Every row gives one point. The points of each table are mixes of a few directions, plus a little noise. How many directions does each table use, and how many do they share? Where both have some left over, give the other angles between the two spaces (their principal angles), to ten degrees, smallest first.

First (4 x 3)
[[-14   4   0]
 [-70  19  -7]
 [ 23  -8   3]
 [ 59 -17   7]]
Second (4 x 3)
[[ 66 -18   8]
 [ -2   1   0]
 [  3  -1   0]
 [-67  19  -8]]
Directions: first 1, second 1, shared 1

First (8 x 4)
[[-10  13  -6  25]
 [ -3 -13  42   9]
 [ 25 -38  29 -64]
 [-10   9   6  27]
 [ -2  -8  28   6]
 [ 24 -18 -20 -62]
 [ -1  20 -51   0]
 [-24  35 -26  59]]
Second (6 x 4)
[[-29 -34   3 -23]
 [  4  -3 -35 -29]
 [ 51  66  21  64]
 [-28 -28  31   4]
 [ 11  10 -17  -5]
 [ -8 -11  -3 -10]]
Directions: first 2, second 2, shared 1; angles 60

First (9 x 8)
[[-21  26  45 -27 -23 -24 -42  51]
 [-21   2 -17  13   0  37  32  30]
 [-11  12 -64 -22 -11 -15 -17 -10]
 [-25  34  17  13 -29  42  18   3]
 [-24  12  -4   2 -15  19   9  32]
 [ 13  -9   0  18  20  25  24 -21]
 [ -1  11 -35  -6  12  15   1 -18]
 [ 37 -61  66  31  -5 -45  16 -22]
 [ 51 -30  -4 -24  54 -55 -41 -46]]
Second (9 x 8)
[[ 13  18 -34   3   6  18   5 -66]
 [-11  14 -42  20 -40  21  30 -49]
 [-14  10  10 -24  -5 -20 -30  46]
 [ -1  -7  73   3   8  -4  -7  50]
 [ 10  22 -88 -21  20   5 -15 -61]
 [  8 -24 -53   3   0 -16   9 -21]
 [-14   1  54   6  -1  12   4  53]
 [  8 -14  54  -4  -6 -36 -20  19]
 [  1 -17  25  16  18  18  21  31]]
Directions: first 5, second 5, shared 5

First (9 x 9)
[[-16 -26  -2 -35 -11  22 -24  -4   7]
 [-32  26  38  39  -3 -47  85 -38 -24]
 [-19 -13  24   0  -1  -2  16 -13  -7]
 [ 61   2  -3 -14   1  38 -17  28  16]
 [  6  28 -39  -8   1  13 -17  36  20]
 [-22 -16  11  -6  15  16 -16  25   5]
 [-13 -12  -5 -37 -10  35 -15  18  16]
 [  3  24  -5  52 -15 -84  45 -81 -38]
 [ 29 -14 -18  10  24   9 -59  30   5]]
Second (8 x 9)
[[-26  48 -24 -11  -5  13  30  40  23]
 [-34  40 -29  -6 -21 -20  35 -10   6]
 [ 34  13  67  46  28   0  62  20 -12]
 [ -6 -53  39 -39  -4  44 -18   1   4]
 [ 21 -24 -35 -23 -17   1 -54 -28  -1]
 [ 13  -4   3  70  36 -58 -23 -13 -29]
 [-12 -34   3  -8  -3  -8 -28 -30 -11]
 [  9  15 -23 -30 -15  28  -3  19  19]]
Directions: first 5, second 5, shared 5

First (11 x 12)
[[  4   0   0   4  -7  -9  -1  -4   0  -1  -6  -2]
 [ 19   0  -4  21 -26 -46  -4 -22   3  -1 -28 -10]
 [ 14   1  -3  16 -19 -35  -3 -18   2   0 -21  -8]
 [ 33   2  -8  37 -45 -81  -7 -40   3   0 -52 -20]
 [  2   1   0   2  -3  -5  -1  -3   0  -1  -4  -2]
 [-36  -2   9 -41  50  88   8  42  -5   0  55  21]
 [ -2   1   0  -2   1   3   1   0  -1   0   2   1]
 [  0   1   0   0   2   1  -1   0  -1   0   0   0]
 [ -7   1   2  -9  10  20   1   8  -1   0  12   6]
 [-29  -2   6 -32  38  69   5  33  -4  -1  44  16]
 [  2   0   0   0   0  -1   1  -1  -1   1  -2  -1]]
Second (11 x 12)
[[ 12 -15  20   5   5   5   6  -1   0   9  -8   7]
 [  6 -22  25 -10  10   1  15  14  25  -6  25  -5]
 [-65  20 -90  44  43 -39 -46   9 -61   3   2  12]
 [ 12  95 -23 -73 -64  22  -5 -13  -2 -17 -13 -29]
 [ -9 -16  -5  18  -2  -5   2  -5  15  -9   6  -1]
 [  1 -11   4   9  10  -1  -1   1  -6   7  -4   7]
 [  4 -15   9  11  -1   1   5  -5  10  -1  -3   3]
 [ 13   3  18 -19   8   6   5  11  -6   9   1   1]
 [ 10 -12  15   2 -10   7   9  -7  16  -2  -4  -1]
 [ -3 -12   4   2   4  -2   5   5  13  -6  13  -2]
 [ 18 -16  22  11   0   8   6  -8  -1  12 -17   9]]
Directions: first 1, second 4, shared 0; angles 50

First (10 x 14)
[[ -7  50  11 -19  27  14 -20  83 -58 -50  -4 -32  10 -65]
 [-16  -1   6  -8 -65 -25   2 -36  -6 -33  28 -27 -23  15]
 [  9 -18   7  13  34  39  16   9  38  70 -43  50  26  22]
 [ -2  24  -3 -12   6 -12 -19  32 -39 -42  16 -28  -4 -38]
 [ -6  -7  -4   2 -33 -22   2 -37   6 -17  19 -16 -17  16]
 [ 16 -35  -2 -12  17  38  -4  33  13  76 -24  64  28   4]
 [  6  21 -15   2  35 -25 -15  10 -26 -45  18 -31  -9 -33]
 [  4  -6 -21  -1 -16 -48 -14 -38 -12 -41  44 -29 -26  -4]
 [ -5 -16  12  25  -4  17  32 -45  56  46 -31  23   6  51]
 [ -2 -11  11  10  -1  22  17 -11  30  38 -24  24  10  27]]
Second (9 x 14)
[[ 32 -15 -25  10  42  12  40  -3  30   8  21 -18 -33  10]
 [-15   5 -25  20 -50 -10  -7  -6  24  -8  10  -1   2 -22]
 [-33   8 -25   8 -66  19 -30 -16  34 -30  -2  21  -1  -7]
 [-35  39  24 -47   2   7 -46   6 -48 -10 -54 -21  31  -4]
 [ 22 -37   3   2  47  21  40 -16  24  -6  29  16 -22  18]
 [-18  36  12  11 -57 -30 -46  25 -39  15 -27   5  24 -11]
 [-34   6  45 -11 -38 -31 -39   7 -49   0 -14  28  51 -16]
 [ 32   0  14   5  41   9  10  23 -20  20  -9   7 -24  35]
 [ 47 -39 -26   4  81   1  78 -17  39   8  45 -38 -30  -3]]
Directions: first 4, second 5, shared 0; angles 50, 50, 60, 70

First (8 x 18)
[[ 33 -23 -15  -2  14 -57 -25  23 -13  37 -22  16  61  -1 -61  10  61 -22]
 [-61   0 -17 -30 -50  31  13   6  29 -14  20  14 -27  25   9  12 -44 -31]
 [-14 -17 -14  -4 -10 -15 -10  10  11   7 -29  -1  12  26   8  15  -5 -18]
 [  1   9 -33 -10 -44  -2  11  17   7 -15 -18 -24 -26  23  20 -29 -10   5]
 [  7   5  19   5  -2  -9   8 -19 -17   0 -19 -32  -7 -41  19  -3  -3   7]
 [ 19 -23  20  24  64 -22 -27  -3  -7  24 -10  28  48   7 -22  30  27  -1]
 [ 17  22  23  17  28  35  13 -17  -7 -19  37   2 -26 -15  17 -20  -9  38]
 [ -4  26  16  -1  -2  39  20 -19  -3 -22  41  -2 -34 -25  12 -18 -19  21]]
Second (9 x 18)
[[ -1   0  -1  -2  -3  -1   0   1   0   0   0   0   0  -1  -2  -1   1  -2]
 [ 18  -2  28  37  60  15  -8 -18  -4  -7 -11  -2  -4  11  43   6 -12  36]
 [ 15  -2  22  30  49  12  -6 -15  -3  -6  -9  -1  -3   9  35   5 -10  29]
 [-28   4 -44 -59 -95 -24  11  29   7  12  17   2   6 -18 -68  -9  20 -56]
 [-19   3 -31 -41 -66 -17   8  20   5   8  12   1   4 -13 -48  -6  14 -39]
 [  4   0   6   8  13   3  -2  -4  -1  -1  -2   0  -1   2   9   1  -3   8]
 [  6   0  10  14  22   5  -3  -7  -2  -3  -4  -1  -2   4  15   2  -4  13]
 [ 25  -4  40  53  86  22 -11 -26  -6 -11 -15  -2  -5  17  62   9 -18  51]
 [-20   3 -31 -41 -67 -17   8  20   5   8  12   1   4 -12 -48  -7  14 -39]]
Directions: first 5, second 1, shared 1

First (11 x 24)
[[  2  19 -11   2  34  -9 -12 -32 -12  18  21 -17 -13   6 -15 -11   9  41
   29  -2  -2  -9  12 -18]
 [ 30 -14   6   2 -41   9  18   0  14 -25 -24 -18 -10   6  10   0  -1 -12
   -8 -22  -9 -31 -25  -7]
 [ -2  -8   1  17  73 -38 -79  20 -49  61  13  76  13  19   5 -17 -33  -5
   -3  51  20 -11   8  26]
 [-13 -16  13 -10 -40  12  39  19  11 -22  -1  -7  11 -14   5  19  -8 -29
  -27  -1   2  17 -12  22]
 [-26  23  -9  -8  33  -4  11 -30 -13  17  44 -24  -4  -9 -24   2   9  42
   24   6   4  23  22  -4]
 [ 80 -28   9  13 -46  -5   2 -17   1 -21 -34 -26 -31  30  16 -16 -16  -2
   -2 -33 -14 -95 -55 -17]
 [ -5 -10   8  -4 -11  -1  16   5  -5  -2  11  -3   4  -4  -1   8 -12  -8
  -12   6   5   3  -9  16]
 [-28  38 -21  -2  38   7 -14 -18  11   9   8  -7   0  -9 -15  -6  35  33
   33  -4  -5  38  42 -29]
 [-12   3  -3   0 -18  18  -5  29  29 -20 -36  19  13  -9  14   5  17 -31
  -11  -7  -6  28  12  -8]
 [-13 -13  11  -8 -40  15  32  24  17 -25 -10  -1  13 -13   8  17  -3 -33
  -26  -3   1  21  -8  17]
 [-14   7  -3  -1  17  -2  -8   1  -4  10   8   8   5  -3  -4   0   2   5
    4   9   3  15  12   2]]
Second (8 x 24)
[[ 19  16 -16  -1  37  -3  -6 -28  19  18  41  -1 -14   8   6  -1 -18  42
   11 -34 -25 -33 -22 -43]
 [  7  -6   6   3 -16  -4  -2  -1 -18  -6 -20 -10  -4   4  -6  -8  11  -7
    6  11  11  -2   6  13]
 [ 18  -6  -4  33  -6  19 -41  28  61 -24 -66  18   7   0  25  14   8 -30
  -21  -3 -18 -31  -3 -28]
 [ 16  23 -17 -34 -11  -6   7 -15 -34   8   4  12 -16  18   3 -46  27  15
   43 -43  -5  30   9 -24]
 [  0   2  -3  -1  22  -3   7 -13   9  12  40  -2  -2  -2   0  11 -23  21
   -6  -8 -10 -17 -17  -9]
 [-11 -30  28  28 -15  -8   3   2 -22  -9 -20 -38   5  -9 -24  24  -6 -15
  -20  64  33 -21   9  57]
 [-13   5  -6 -41 -19   7  31  28   3   0  28  48  14  -4  25  -8 -13 -25
  -12 -42 -14  53 -16  -6]
 [-35  -4  13  15   6  -3   0  -1 -19   0  -7 -26  10 -16 -28  16  14  -2
   -1  54  28  22  35  40]]
Directions: first 4, second 5, shared 3; angles 80
